Every row gives one point. Each table stands for the endless flat space through its points: a line for two points, a plane for three, and so on. Write the one point that lies in both, or say that there is none.

First (2 x 4):
[[-0.03 -0.19 -0.11 -0.06]
 [-0.45 -0.13  0.13 -0.42]]
Second (2 x 4):
[[-0.20 -0.04  0.11 -0.26]
 [-0.22 -0.10  0.06 -0.25]]
They share: [-0.24 -0.16  0.01 -0.24]

First (3 x 8):
[[-0.19  0.03 -0.04  0.09  0.00 -0.15 -0.05 -0.17]
 [-0.18  0.05 -0.01  0.16  0.04 -0.17  0.00 -0.21]
 [-0.15 -0.07 -0.12 -0.05  0.02 -0.05 -0.03 -0.13]]
Second (2 x 8):
[[-0.30  0.27  0.07  0.07 -0.11 -0.16 -0.17 -0.19]
 [-0.05 -0.08 -0.13  0.22  0.14 -0.31  0.03 -0.09]]
They share: no point

First (4 x 11):
[[-0.24 -0.11 -0.01  0.33  0.31  0.12  0.40 -0.15  0.44  0.24  0.01]
 [ 0.24  0.33  0.09  0.33 -0.08  0.26  0.07 -0.15 -0.06 -0.19 -0.20]
 [ 0.04  0.17 -0.09  0.29 -0.06 -0.02  0.27 -0.11  0.32  0.05 -0.28]
 [-0.04  0.50 -0.18  0.07 -0.16  0.25  0.05  0.11  0.11 -0.30 -0.41]]
Second (3 x 11):
[[-0.35  0.05 -0.39  0.23  0.14  0.03  0.41 -0.26  0.27  0.01 -0.07]
 [ 0.05  0.32  0.04  0.17 -0.09  0.27  0.11  0.04  0.25 -0.12 -0.33]
 [-0.25  0.17 -0.29  0.23  0.06  0.15  0.35 -0.20  0.25 -0.03 -0.21]]
They share: no point

First (5 x 18):
[[ 0.43 -0.33  0.17 -0.38  0.18  0.29  0.19  0.35  0.12 -0.24 -0.19 -0.04
  -0.09 -0.01 -0.54 -0.17 -0.19  0.45]
 [ 0.32 -0.27  0.17 -0.39  0.26  0.18  0.15  0.22  0.00 -0.31 -0.06  0.02
  -0.07 -0.03 -0.36  0.00 -0.15  0.25]
 [ 0.42 -0.26  0.11 -0.16  0.08  0.33  0.11  0.25 -0.02 -0.21 -0.26 -0.03
  -0.25  0.11 -0.52 -0.03 -0.06  0.46]
 [ 0.03 -0.03  0.11 -0.12  0.29  0.14  0.05 -0.10 -0.39 -0.28  0.18  0.22
  -0.31  0.21  0.06  0.48  0.15 -0.10]
 [ 0.27 -0.08  0.04 -0.05  0.15  0.36  0.22  0.26 -0.17 -0.14  0.01  0.05
  -0.25  0.31 -0.19  0.19 -0.03  0.23]]
Second (3 x 18):
[[ 0.32 -0.13  0.24 -0.32  0.24  0.37  0.14 -0.04 -0.27 -0.18 -0.07  0.10
  -0.10 -0.02 -0.19  0.25 -0.02  0.11]
 [ 0.36 -0.11  0.31 -0.39  0.27  0.35  0.11 -0.02 -0.35 -0.25 -0.15  0.19
  -0.09 -0.04 -0.08  0.28  0.04  0.03]
 [ 0.34 -0.11  0.35 -0.43  0.31  0.25  0.07  0.08 -0.39 -0.37 -0.21  0.31
  -0.15  0.06  0.02  0.22  0.10 -0.01]]
They share: no point

First (3 x 24):
[[ 0.10  0.09 -0.05 -0.07 -0.04 -0.19 -0.01 -0.04 -0.09 -0.04  0.25  0.15
   0.31 -0.11  0.15  0.05  0.03 -0.17  0.06 -0.02 -0.18  0.16  0.19 -0.07]
 [-0.03  0.01  0.03  0.01 -0.01 -0.17 -0.10  0.05 -0.13  0.06  0.23  0.00
   0.17 -0.06  0.16 -0.02  0.19 -0.21  0.11  0.07 -0.30  0.01  0.26 -0.06]
 [-0.10 -0.06  0.07  0.06  0.02 -0.14 -0.16  0.08 -0.12  0.11  0.20 -0.05
   0.10 -0.02  0.16 -0.04  0.24 -0.21  0.16  0.10 -0.33 -0.05  0.28 -0.08]]
Second (4 x 24):
[[ 0.00  0.20  0.07  0.02 -0.03 -0.19 -0.15  0.04 -0.11 -0.02  0.18  0.01
   0.25 -0.13  0.10  0.01  0.11  0.04  0.05  0.05 -0.18  0.15  0.34  0.05]
 [-0.03 -0.04 -0.13  0.07 -0.07 -0.16  0.03 -0.12 -0.15 -0.05  0.47  0.05
   0.38 -0.16  0.11  0.02 -0.05 -0.18  0.26 -0.10 -0.11  0.24  0.17 -0.17]
 [ 0.06  0.29  0.10 -0.10 -0.13 -0.06 -0.19  0.22 -0.01  0.10  0.04  0.05
   0.06 -0.16  0.20  0.01  0.36  0.20 -0.18  0.27 -0.21  0.09  0.37  0.15]
 [ 0.16 -0.03 -0.11 -0.01 -0.02 -0.14 -0.23 -0.20 -0.05 -0.07  0.26  0.21
   0.27 -0.03  0.21 -0.03  0.00 -0.39  0.14 -0.12 -0.23  0.00  0.04 -0.17]]
They share: no point
